Each row is a point. Each copy is the shape, with its points in the same order, turned, moved and blurred by noise. Say if it was mirrored as well.
In the rows, zero is written as 100.

Shape:
[[99, 134],
[121, 92],
[122, 136],
[139, 116],
[75, 91],
[37, 60],
[95, 83],
[44, 79]]
Copy 1:
[[68, 126],
[78, 76],
[48, 114],
[45, 89],
[114, 111],
[160, 103],
[105, 94],
[144, 121]]
Copy 1 is: mirrored
Copy 2:
[[137, 125],
[90, 120],
[127, 144],
[100, 148],
[114, 80],
[109, 31],
[96, 93],
[121, 47]]
Copy 2 is: mirrored

Shape:
[[111, 144, 87, 133],
[154, 151, 135, 115],
[75, 115, 109, 76],
[105, 83, 76, 95],
[98, 89, 138, 113],
[105, 68, 161, 102],
[171, 111, 87, 70],
[95, 160, 58, 120],
[93, 99, 132, 110]]
Copy 1:
[[105, 52, 117, 83],
[114, 72, 87, 29],
[92, 102, 69, 118],
[83, 121, 125, 110],
[138, 121, 97, 97],
[149, 152, 83, 86],
[56, 119, 114, 37],
[76, 33, 118, 106],
[132, 110, 92, 98]]
Copy 1 is: only turned
Copy 2:
[[55, 110, 136, 102],
[12, 123, 87, 113],
[82, 51, 93, 136],
[102, 78, 88, 86],
[95, 110, 73, 140],
[97, 120, 41, 151],
[38, 79, 60, 61],
[60, 80, 156, 95],
[87, 103, 79, 138]]
Copy 2 is: mirrored

Shape:
[[42, 165, 67, 86, 105, 81, 139, 124],
[102, 106, 74, 12, 25, 126, 58, 138],
[88, 50, 118, 91, 128, 96, 83, 109],
[77, 154, 78, 89, 100, 130, 101, 128],
[85, 112, 136, 85, 114, 75, 84, 134],
[124, 148, 85, 113, 89, 135, 98, 103],
[58, 72, 62, 120, 116, 104, 106, 28],
[95, 124, 81, 84, 116, 129, 109, 104],
[84, 103, 85, 103, 122, 79, 57, 106],
[72, 147, 94, 129, 106, 144, 73, 147],
[148, 85, 108, 123, 47, 116, 90, 121],
[94, 50, 87, 101, 158, 70, 105, 119]]
Copy 1:
[[50, 52, 46, 125, 125, 138, 141, 126],
[154, 92, 61, 177, 17, 138, 169, 114],
[107, 110, 152, 110, 66, 130, 98, 97],
[79, 95, 45, 121, 90, 122, 143, 137],
[91, 68, 116, 88, 66, 113, 144, 101],
[111, 118, 30, 100, 77, 89, 109, 145],
[103, 135, 82, 119, 134, 144, 67, 69],
[100, 118, 74, 118, 99, 125, 136, 144],
[93, 94, 85, 77, 77, 157, 119, 98],
[49, 117, 54, 93, 43, 111, 136, 130],
[126, 87, 82, 128, 23, 87, 73, 126],
[92, 98, 148, 95, 95, 165, 85, 123]]
Copy 1 is: only turned
Copy 2:
[[34, 87, 35, 135, 69, 75, 89, 83],
[67, 169, 85, 156, 90, 176, 84, 159],
[120, 105, 133, 76, 96, 96, 62, 110],
[66, 119, 53, 121, 100, 109, 108, 71],
[56, 126, 111, 79, 101, 67, 91, 118],
[80, 113, 66, 119, 148, 122, 138, 90],
[156, 55, 87, 152, 101, 64, 86, 96],
[90, 95, 72, 109, 98, 115, 113, 88],
[109, 119, 72, 91, 120, 67, 86, 122],
[69, 148, 67, 110, 134, 97, 102, 48],
[81, 107, 120, 110, 184, 141, 92, 126],
[113, 66, 101, 49, 98, 86, 60, 111]]
Copy 2 is: only turned
Copy 3:
[[99, 90, 30, 52, 58, 140, 114, 66],
[54, 98, 39, 119, 49, 10, 88, 125],
[111, 74, 124, 128, 97, 117, 82, 131],
[96, 84, 46, 74, 91, 90, 137, 82],
[75, 68, 97, 75, 109, 113, 76, 112],
[101, 124, 61, 82, 125, 83, 148, 99],
[195, 128, 85, 121, 78, 130, 95, 105],
[112, 98, 79, 88, 84, 97, 140, 104],
[125, 73, 64, 95, 113, 113, 85, 137],
[102, 58, 48, 94, 137, 90, 136, 70],
[64, 143, 82, 140, 140, 82, 103, 115],
[113, 72, 109, 125, 87, 164, 100, 150]]
Copy 3 is: mirrored
Copy 4:
[[140, 153, 98, 162, 121, 129, 163, 68],
[111, 54, 91, 56, 138, 161, 130, 20],
[61, 86, 86, 114, 99, 80, 80, 98],
[131, 124, 98, 117, 104, 158, 134, 91],
[105, 112, 99, 123, 142, 109, 72, 98],
[140, 117, 118, 74, 87, 132, 137, 119],
[107, 100, 93, 134, 18, 55, 134, 73],
[101, 127, 109, 105, 85, 134, 132, 91],
[106, 76, 122, 142, 100, 107, 98, 102],
[138, 104, 76, 125, 99, 162, 114, 134],
[120, 70, 95, 44, 124, 91, 127, 126],
[37, 96, 104, 145, 104, 72, 115, 116]]
Copy 4 is: only turned

Shape:
[[94, 94, 56, 79, 95, 70, 89, 147, 133, 90, 143],
[103, 57, 52, 103, 103, 93, 107, 82, 110, 90, 58],
[74, 133, 98, 115, 74, 143, 163, 116, 49, 76, 96],
[61, 110, 107, 69, 27, 57, 87, 109, 100, 94, 170],
[79, 110, 104, 160, 53, 150, 143, 109, 51, 99, 68],
[116, 131, 124, 113, 65, 138, 121, 100, 84, 96, 74],
[46, 119, 71, 124, 54, 160, 121, 116, 46, 78, 62],
[71, 136, 74, 99, 103, 86, 72, 83, 133, 117, 132],
[69, 116, 82, 56, 97, 38, 103, 96, 111, 96, 129],
[87, 83, 36, 109, 68, 103, 123, 60, 143, 53, 45],
[81, 90, 114, 103, 99, 166, 111, 98, 30, 75, 120],
[102, 132, 55, 45, 87, 77, 105, 96, 120, 90, 149],
[112, 95, 48, 129, 100, 100, 87, 54, 95, 60, 64],
[74, 65, 75, 93, 113, 135, 117, 64, 132, 92, 83],
[75, 100, 79, 45, 70, 90, 60, 121, 133, 64, 123],
[84, 105, 79, 102, 64, 119, 116, 107, 100, 76, 164],
[93, 93, 77, 107, 40, 180, 113, 82, 29, 137, 80]]
Copy 1:
[[141, 101, 149, 146, 84, 129, 103, 85, 96, 95, 113],
[88, 114, 96, 112, 164, 88, 130, 80, 92, 102, 107],
[31, 104, 95, 71, 67, 120, 71, 120, 71, 152, 121],
[120, 90, 180, 120, 71, 93, 45, 153, 125, 99, 87],
[40, 124, 70, 51, 112, 117, 75, 151, 61, 127, 113],
[66, 82, 73, 58, 96, 108, 83, 130, 97, 100, 127],
[26, 123, 127, 48, 110, 110, 91, 125, 47, 126, 128],
[141, 119, 132, 112, 96, 63, 64, 94, 87, 69, 142],
[92, 102, 152, 151, 78, 68, 77, 87, 123, 89, 110],
[80, 133, 124, 84, 188, 110, 97, 61, 117, 107, 126],
[78, 95, 96, 48, 65, 75, 111, 116, 57, 160, 94],
[123, 76, 156, 137, 87, 93, 81, 85, 115, 114, 148],
[93, 140, 96, 78, 150, 70, 131, 83, 124, 120, 135],
[103, 90, 97, 91, 152, 74, 92, 54, 70, 111, 89],
[128, 88, 182, 93, 93, 106, 101, 85, 119, 76, 112],
[124, 103, 138, 94, 84, 105, 69, 110, 85, 146, 108],
[56, 68, 100, 56, 134, 72, 105, 179, 33, 146, 125]]
Copy 1 is: mirrored
Copy 2:
[[134, 113, 82, 107, 107, 75, 103, 87, 140, 26, 97],
[116, 103, 49, 71, 46, 93, 125, 104, 115, 112, 103],
[113, 32, 150, 106, 76, 53, 97, 89, 126, 130, 72],
[83, 83, 105, 67, 169, 100, 67, 112, 170, 65, 95],
[133, 37, 122, 120, 76, 58, 82, 128, 119, 175, 80],
[107, 81, 118, 135, 84, 80, 78, 89, 129, 158, 91],
[132, 31, 112, 94, 95, 16, 116, 99, 129, 161, 86],
[68, 116, 73, 113, 111, 47, 82, 105, 116, 60, 98],
[74, 122, 98, 50, 106, 78, 81, 82, 140, 49, 86],
[104, 114, 83, 68, 33, 63, 147, 127, 153, 123, 134],
[111, 20, 123, 119, 111, 88, 118, 74, 82, 128, 86],
[73, 100, 92, 105, 105, 79, 99, 74, 170, 35, 92],
[100, 83, 62, 89, 40, 73, 109, 97, 107, 121, 148],
[82, 104, 82, 97, 70, 85, 160, 121, 100, 109, 90],
[119, 128, 78, 84, 140, 69, 125, 67, 153, 69, 119],
[104, 57, 122, 117, 118, 78, 107, 117, 141, 64, 108],
[103, 10, 61, 120, 95, 82, 104, 105, 135, 185, 57]]
Copy 2 is: only turned
